Rows are points. A path goes straight from each point to the next, and from the last back to the first. The post is the endless flat space through its rows: a point in 2 columns, a line in 3, a plane in 4, and so on, so that a path can go around it. How many times does the path go around the post? Going back the other way cancels.

Post (2 x 3):
[[-22 -18  -4]
 [ 28  13  -9]]
Path (30 x 3):
[[-54 -21   4]
 [-27  -1 -43]
 [ 76  26 -44]
 [ 51 -17  -7]
 [ -7 -30  38]
 [ 14  39  17]
 [-30  30 -22]
 [-15 -19 -43]
 [ -8 -30 -16]
 [ -5 -34  16]
 [ 15   9  36]
 [-40   0   3]
 [ -7   1 -28]
 [ 14 -19 -40]
 [ 10 -13   0]
 [ 21 -12  32]
 [  6  26  12]
 [-61 -52  23]
 [ 14 -22 -12]
 [ 24  -5 -46]
 [  7  31 -28]
 [ 31  34  -6]
 [ 50  32  13]
 [ 21  -2  40]
 [ 31  47  10]
 [ -1  37 -15]
 [-21 -14 -40]
 [-19 -26 -14]
 [ 49   9  -5]
 [  0  -3  42]]
Times around: 3

Post (10 x 11):
[[ 34  24 -18 -19  13 -39  26  16 -24   3   1]
 [ -2 -15  32  25  -2  -7  43 -21 -15 -16 -12]
 [  1 -23  -2 -25  36 -30  -4  49 -36   2   4]
 [-29  11   3  -5 -43  19  16 -48  16 -16  19]
 [-31  18  17  28 -49 -16  -9 -88   3   8 -17]
 [ 21   4  14 -52   4 -41  17  25  -5  13 -30]
 [  1   4  14  12  -2 -15  13 -58  36 -16   8]
 [-17  -3 -38 -22  12 -10  12  65 -11 -21 -49]
 [-17 -17 -10  11 -18  -8  33 -27  10  37  -3]
 [ 40 -25 -28 -34  -3 -34   0  57 -14 -17 -24]]
Path, 27 rows:
[[  7 -53   5   7 -14 -23  45  14  35   1 -18]
 [ 16  37  28  31 -12 -25 -16 -66  40 -19  -7]
 [-32  15  -9 -14  13  27 -19  10 -22 -43 -26]
 [-15   0  15   3  32 -28  26 -43 -20 -13 -24]
 [-22   5 -56 -19  -3 -43  -3  21 -46   8   6]
 [  3 -21 -13  -2  22 -17  29  44   7 -51  59]
 [ 29 -15  12 -13  35 -11  50  84 -22  22 -11]
 [-33 -40 -22  -9  38  24   5  40  -8  33 -31]
 [  1  -7  19  28 -16   5  23  27   2 -24 -51]
 [ 18  29  29 -17 -26 -34  44 -25  33 -13   1]
 [ 13 -15 -11 -64 -40 -35  -4   4  17 -32   1]
 [ 60 -23 -11 -40  -3 -16  35 -15  18 -40 -15]
 [-12 -46  63  24  16  12 -20 -18 -54 -40 -54]
 [ 63  26  28  -7 -21   0  -7 -21  25 -41  12]
 [  2   2  32   4  22  -4  27 -19  42 -36  16]
 [ 21   0  -1 -27 -27 -14   2 -14  12  65 -47]
 [  3  39 -13  22  28 -21   2 -59 -11 -69 -11]
 [ -8   2   4   4   0 -36 -11 -32 -16   4 -48]
 [ 19 -40   4  28  19  -1   5   4 -37   2 -15]
 [ -9 -35   6  17  26  -9   8  23  57  28 -23]
 [-10   5   1 -42 -89 -39  15 -18  35  31 -24]
 [-49 -47  22  15  31 -41  -6   8 -32  -7 -30]
 [ 21 -24   4  17  26 -21  60   0 -37 -17 -47]
 [-11 -25   3  -4  22 -18  13  25 -47 -14  24]
 [ 19  33 -10 -13 -23 -43  29 -24  29   1  14]
 [ 41  13  45  -6 -19 -48  11  -5  25  -6  -6]
 [-20 -48 -28  -4   0 -26  21  48 -35  -6  -5]]
Times around: 0

Post:
[[-23  13 -13  -2 -24 -31  47 -24  27  17 -63  22  -8 -10  34  -3   8   7]
 [  3   9  28  -4  38 -52  -9 -31   3 -11  63 -15   8  11   4   9 -43 -14]
 [-10  10  -5  20  10 -30 -34 -47 -13  10   9   4  11 -18 -17  -2 -50   4]
 [ 25 -29   9   5 -21  38 -26  -9 -16 -11  17  -9  34   3 -11   6 -55  -4]
 [  7   3  31 -25  47 -27 -11 -57 -19  13   5 -27  12   7 -26  24 -27  -1]
 [  5  38  35   1 -14  31 -49  -1 -21 -11  29 -20  28  13 -36 -22 -30 -18]
 [  8  13 -50  45   5 -37  41   3  13   5 -44 -27 -17 -18   7  -4  -6  -4]
 [ 16   2 -11  23 -37 -42  16 -12 -12  18 -48 -16 -14  -8  33 -32  19 -38]
 [ -7  15  26  36  -5  34 -41 -10 -10  30  12 -23  51   5 -12  18 -16  -7]
 [ 16  -4   8  35  -9 -43  37   5  36  29 -54 -30 -18 -33  -6 -22   4  25]
 [  0 -20 -24  29 -27 -44  58  -4  24  25 -73  -8  12  11 -24 -38  34  -4]
 [  0 -14   1   6  14  36 -60  -2   9  14   9   7 -16  30 -25 -19 -11 -21]
 [  9  13  11  22 -12  13 -68 -29  19 -17  19 -27   8  14 -38  25   1   8]
 [ 24   6 -24   8 -22 -26  25  30 -19  26 -46  12   3 -23  -4 -13  43   1]
 [ 14   1  23  41  -3  21 -60   6  -2  -6 -31  34  28  33 -21  19 -27 -18]
 [ 44  31 -20  31 -16 -16  31 -28  31  32 -36   9   0 -15  -7 -19   9   4]
 [  8  13  19  41  -5   7 -53 -15 -35  19  17  -3   3  37  -6  -5 -16  21]]
Path:
[[-15  14  -6 -22  -8 -21  41 -36 -49  -4 -18  39   9  -1  55 -25  -8 -26]
 [ -3 -10 -59  66  -1   4 -34  -1  33  -3  13 -31   2   5 -16 -72  -3  -9]
 [ 22 -33 -10  43  25  -9 -53   6  66  32 -46  33   0  14 -75  20   9  51]
 [  5  27 -53  33 -37 -10   2   4 -20  13 -14 -67  -2   2 -71 -56 -23  -1]
 [ 22  25 -11  22 -51   0   6   5 -14 -11   9 -10  14 -65 -28  23 -36   2]
 [ 33  20 -35  54 -40  38 -37  41  -9 -20  -7  17 -11 -42   6   1   5  13]
 [-13  -9  13   3   2  11   0   9   1   1   2 -13  17  34  -7 -43  -1 -15]
 [ -1  20   0   3  33 -32 -15 -10 -54  43 -40  40  49  35 -11  10  -4 -16]
 [-12  -2 -34  64 -26 -51  39 -13  36  11  12 -33   2  23 -24 -20 -35  20]
 [ 62  23  42  -7 -38  -8  -3 -26 -28  -2  39 -38   5  -7 -43 -37 -23 -36]
 [-39  52  26  28  22  -5  -6 -48  10  28 -22  12  14  57  22  20  47 -34]
 [ 20  15 -19  17  -7  -1  13  32 -15 -21 -11   7   0  13  30 -20 -21 -26]
 [ 65 -30 -48  39   2 -16   7  36  23  10  48 -62 -10 -14   9 -61 -49 -24]
 [ 37   0 -11  64  39 -78  27   9  14  24 -18  -7  24  49 -45   8 -15 -47]
 [  0  29  25  48 -12 -53  -4 -61 -17   5  30  -5  28 -34 -27   3 -52  -3]
 [ -9  14  -4  23  24  22 -12 -52  19   2 -27 -26  26 -23 -47  19  23  10]
 [ 20  -2 -32  32  58 -49  17 -60  15  22  14  -8  13  12   6   7 -11  13]
 [  9  48  -4  11 -57 -22   1  11  11  -1  -6 -14 -11  -2   1 -59 -16  18]
 [  5  10 -34  10  46 -38   2 -10 -12  34 -29 -12 -22  16 -56 -20 -27 -12]
 [-33  53  11  35  15 -19   3 -31  65  12   6   7  -6  33 -20   4  34 -13]
 [ 34   2  -7  46  14  53  15 -10  20   1 -43  25 -19  23 -20  29 -13  32]
 [ 36  -3  12  -6 -62  35  22  48 -43  32  21 -44  43  -7 -31 -50   6 -55]
 [ -7  19  25   6 -36 -34  -8 -20 -16  14  -6 -16  42   8  -1 -18  -7 -21]
 [ 29 -12  -5   0  24 -10  -8 -17  21  11 -11 -21  25  17   0  14 -62 -14]
 [-41  -8   0  51 -51  72 -43   5  14  82 -20 -12  -1   8   5 -37 -15  36]
 [ -8  20  26  11  15 -19  25 -25  29   3  24 -60 -13 -20 -44  39 -14  20]]
Times around: 4
